Each point is reached from the start by the listed moves, each made once or not at all, plus a little noise. Say if it took an odd or an even number of moves. Then give how often each move was made.

Moves:
(1): [ 6.8,  0.7,  1.3, -4.0,  2.5]
(2): [-0.3,  2.1, -1.1, -4.0,  1.2]
(3): [-2.1,  1.1,  6.6, -1.0, -6.3]
Start: [ 0.7, -1.0,  0.8,  0.9, -0.5]
Points:
[ 0.4, -1.0,  0.8,  0.7, -0.3] -> even (0, 0, 0)
[ 4.8,  3.8,  7.7, -7.9, -3.3] -> odd (1, 1, 1)
[-1.4,  0.2,  7.3, -0.5, -7.6] -> odd (0, 0, 1)

Moves:
(1): [ 3.5,  1.2,  1.4,  2.0,  1.0, -3.0, -0.9, -4.4, -0.7,  0.3, -0.6]
(2): [-0.9,  6.2, -2.5,  2.0, -0.8,  0.6, -4.1,  1.9,  1.7, -5.5,  4.1]
(3): [-0.8, -0.4,  4.2,  2.2, -1.8, -0.3,  0.3,  0.8,  0.8, -0.7,  0.0]
(4): [-1.0,  1.2, -1.9,  3.4,  1.8,  2.2,  1.3,  1.9, -2.1,  0.7,  0.8]
(5): [ 2.5, -0.1,  2.3, -3.1,  2.5,  1.7,  4.5,  3.5, -3.0, -2.9,  1.6]
(6): [ 2.1, -0.9,  0.1, -0.6, -1.7,  4.8, -2.0, -2.6,  1.0, -0.5, -0.8]
(7): [ 2.5, -1.0, -4.3,  0.6, -2.4, -0.5,  5.6,  1.3,  1.1, -4.9, -0.4]
(8): [ 2.8, -3.1,  0.9,  0.3, -1.5,  1.9, -1.0,  2.7, -0.5,  2.8,  0.2]
(9): [-2.0, -2.2,  1.6,  0.6,  2.8,  1.0, -0.1,  2.4,  4.1,  0.3,  1.7]
Start: [-0.1, -0.7,  2.5, -0.7, -0.9,  3.0,  1.1, -2.2, -0.7,  4.4,  1.7]
Points:
[ 2.8,  2.3, -0.9,  4.6, -3.1, 12.6, -4.8,  1.8, -0.3,  1.7,  6.0] -> even (0, 1, 0, 1, 0, 1, 0, 1, 0)
[ 8.5,  3.9,  2.8,  3.1, -0.2, 11.1, -1.2,  0.7, -3.8, -0.3,  6.5] -> even (1, 1, 0, 1, 1, 1, 0, 1, 0)
[ 3.5,  6.0,  0.0,  0.4,  0.5, 12.3,  0.4,  2.8, -3.0, -3.6,  7.5] -> even (0, 1, 0, 1, 1, 1, 0, 0, 0)
[ 4.3, -4.5, 10.3, -1.7, -1.8,  6.2,  4.9,  4.8, -3.4,  3.9,  3.5] -> odd (0, 0, 1, 0, 1, 0, 0, 1, 0)
[ 4.4,  1.0,  0.1, -1.2, -0.5, 10.6,  5.1,  4.1,  4.5, -9.0,  8.1] -> odd (0, 1, 0, 0, 1, 1, 1, 0, 1)
[ 7.2,  1.7,  4.3,  3.9,  2.6, 12.0, -1.7,  3.0, -0.2, -0.7,  8.5] -> odd (1, 1, 0, 1, 1, 1, 0, 1, 1)
